Each row is a point. To make a cloud, some directions were put in groups of two or more. Within a group, all points are equally far from the middle, so they leave a hole (a ring in 2 directions, a hollow ball in 3). The other directions are filled evenly. Then the cloud was stretched, turned, moved and blurred a little. How many holes are there, and how many directions does each take, smallest first?
In the rows, 128 means zero.

Cloud (13 x 2):
[[ 67 180]
 [ 61 172]
 [120 134]
 [ 81 185]
 [ 84 124]
 [ 87 119]
 [121 183]
 [162 195]
 [ 87  84]
 [ 70  75]
 [126  99]
 [130 158]
 [124 155]]
Holes: 0

Cloud (30 x 4):
[[144  72 134 147]
 [107 133  62 113]
 [161 194 149 146]
 [120 119 110  48]
 [140 211 128 132]
 [ 39 137 142 110]
 [118  68 153 148]
 [166 103 158  71]
 [136 146 212 109]
 [ 84 181 170  73]
 [107 115 128 193]
 [172 155 189 124]
 [152 168  80 107]
 [ 47 116 168 107]
 [185 153 167 124]
 [115 126  97  52]
 [109 124  77 164]
 [109 191 149 173]
 [141 188  94  88]
 [148 133 172  53]
 [141 191  96  91]
 [ 45 143 166 104]
 [143 156 201 148]
 [ 64 195 133 138]
 [ 57 100 115  96]
 [181 119 170  90]
 [ 93 109  90  72]
 [108 130 166 190]
 [140 181 169 166]
 [ 61 100 179 114]]
Holes: 2 (2, 2)

Cloud, 47 rows:
[[152  74  43 119 160 109]
 [130 126 151 220  85  80]
 [125  76  82 160  75  83]
 [103 153 133  61  95 169]
 [165  94 142 101 106  35]
 [192  99  91 190 147  73]
 [195  70 189 130 118  98]
 [134 129  98 114  60 151]
 [142 127 124 203 143 142]
 [ 99 125 100 198 150 140]
 [ 94 185  99 123  87 144]
 [109 101 101  68 151  59]
 [178  90 175 135 166 104]
 [165 126 130 205 136  30]
 [197 104 148 196 130  53]
 [135 140  98  60 105 123]
 [148 200 116 143 133 134]
 [ 83 175  91  97  97 112]
 [138  90 105 155  56 125]
 [133 105 164  76 106  90]
 [160 167  89  94 185  77]
 [196  83 190 156 143 149]
 [ 78 142 165 154 151 127]
 [110 162 213 152 111 134]
 [131  61  68 130 125  96]
 [195  85 130 124 105 159]
 [123 112 128  45 169 105]
 [ 61 159 144 127 152 119]
 [ 81 120  99 193 143  91]
 [114 202 114 143 104 147]
 [ 76 131  41 164 114 135]
 [151 115 137 193 159 135]
 [ 71 195  91 115 132 118]
 [110 190 106 145 137 187]
 [199 178 162 112 127 121]
 [108 114 101 170  69 146]
 [107 179 181 131  71 112]
 [ 34 143  98 118 173  98]
 [108 160 132 173 132  50]
 [ 94 125  63  47 163  68]
 [ 58 188  37 115 144 128]
 [ 98 135  55  53 141 148]
 [212 130 120 109  99 135]
 [184  92  57 140  76  74]
 [116 120 129 191 170 118]
 [ 64 188 117 103 136 139]
 [100 110  95 204  83  52]]
Holes: 2 (2, 2)
